Each row is a point. The window is the flat piece filled in between its corners: a triangle in 3 columns, a solid with four corners in 4, and so on. A path goes straight from each point to the next, and from the last back to the first. After which points does the path pass through the window?

Window (3 x 3):
-26,-62,14
31,11,7
-29,41,14
Path:
(1): -22,30,-33
(2): -10,25,-6
(3): -5,30,40
(4): -11,17,40
(5): -22,19,-20
(6): -5,-53,-7
(7): 1,-55,29
(8): -18,31,34
Through the window after points: 2, 4, 8

Window (6 x 6):
-20,17,-47,-17,39,8
-67,16,-2,21,52,30
16,1,37,-27,13,-15
-65,42,-17,-12,9,19
25,-63,25,44,-36,-7
47,-7,33,49,-20,-17
Path:
(1): 2,6,9,23,12,73
(2): 0,-2,-8,-1,8,59
(3): -25,1,-20,19,13,-27
(4): -16,-21,-5,26,20,-63
(5): 29,-20,3,-1,1,38
(6): 31,6,16,8,-19,8
(7): 4,-4,5,13,-6,-72
(8): -26,5,11,28,19,-19
Through the window after points: 8

Window (8 x 8):
-2,39,21,-8,32,-33,-33,-29
12,-30,-17,63,-31,-57,21,-3
35,65,8,8,63,28,54,-20
34,17,30,-32,22,-43,-15,-6
-5,-44,-22,-22,-8,-2,-18,12
30,-12,-69,-26,46,-9,-6,5
22,10,-15,30,-57,-8,-5,10
49,-5,40,79,-43,6,-25,3
Path:
(1): 15,13,6,-11,-2,-17,-19,-76
(2): 45,-12,-54,-11,0,-6,-5,-61
(3): 11,-10,-24,0,32,-13,-5,44
(4): 25,10,-2,18,9,-12,8,24
(5): 44,-14,-10,-4,-10,-12,11,-39
(6): 33,-19,-24,21,-19,-31,17,-39
(7): 3,6,-13,40,13,-27,2,48
(8): 1,19,13,26,13,-11,-12,24
(9): 43,-1,-4,20,-8,6,-2,-56
(10): 48,14,1,-19,13,-34,-9,-63
(11): -10,17,32,-4,58,-21,-18,40
(12): 2,34,14,5,28,-31,-25,10
Through the window after points: 2, 6, 12

Window (9 x 9):
19,-39,22,-19,57,-42,-9,49,37
14,-40,13,-27,57,1,42,9,-3
57,-3,-39,-54,-9,27,-23,11,-28
-32,-14,-12,-9,-30,3,-44,-11,6
54,37,27,-38,58,-35,40,-3,7
-19,-37,-69,5,55,-37,-20,45,42
29,-31,-56,11,10,-39,-6,-32,-10
10,-2,16,-5,-23,27,26,33,-1
0,-10,5,36,-3,38,-50,-8,-13
Path:
(1): 27,-29,-37,0,6,-3,-10,-18,34
(2): 7,-46,-16,-7,4,10,-19,1,42
(3): -20,-26,-13,-2,19,-42,-31,39,-46
(4): -34,-9,-3,-11,10,-17,-22,38,-48
(5): 17,-20,-4,-10,-12,10,-10,-11,47
(6): 27,-24,-15,-16,-3,12,-31,-2,73
(7): 5,2,-30,-9,19,-25,-24,27,-31
(8): -2,-14,-24,6,22,-45,-7,9,-50
Through the window after points: 4, 8

Window (12 x 12):
61,18,-59,9,-20,-33,-2,11,21,14,-22,14
-57,7,-15,5,33,51,0,-1,12,-19,-19,-37
22,27,-1,-40,-14,-29,4,-12,-47,-29,-19,-27
-6,-31,-9,-31,9,-5,-20,-34,-3,-32,13,-40
-24,15,-35,-7,-48,-5,19,38,-24,-17,46,-42
9,-23,20,-47,42,-27,34,32,-25,5,3,-38
22,-34,5,2,19,-20,5,-55,-44,-2,-7,-40
-24,28,49,49,23,-46,-28,-12,3,-4,-24,-19
7,48,28,5,5,-34,22,-34,-8,-19,16,-16
15,-19,6,-14,-95,26,-18,-21,58,-16,-9,8
-52,30,-12,-53,23,-2,36,23,21,55,1,24
-53,25,-38,18,17,-27,35,20,27,2,-27,-13
Path:
(1): 0,17,5,-7,-7,-21,15,-11,-7,-15,9,7
(2): 9,-23,-17,-12,7,-12,17,28,-12,-23,-25,36
(3): 13,26,-19,3,-1,-28,3,-30,5,24,6,-68
(4): 2,26,-17,-23,-22,-5,-9,-11,20,16,-3,-73
(5): -9,-9,5,3,-15,-11,0,-6,-6,-22,4,-5
(6): 22,-20,-29,20,9,-19,24,-16,-42,-39,-8,35
(7): 16,10,2,-4,-9,-21,-10,-11,6,-5,-9,-57
(8): -5,17,9,3,7,-24,-1,-10,10,1,-16,-48
(9): -15,17,13,15,10,-31,-11,-3,-19,-17,-10,22
(10): -15,-4,2,8,-23,10,2,3,1,-26,3,3
(11): -2,14,-29,-33,-31,2,3,-12,25,13,-1,-61
(12): 1,48,22,-18,-7,-4,6,-35,21,9,-19,-80
Through the window after points: 2, 4, 8, 10, 12
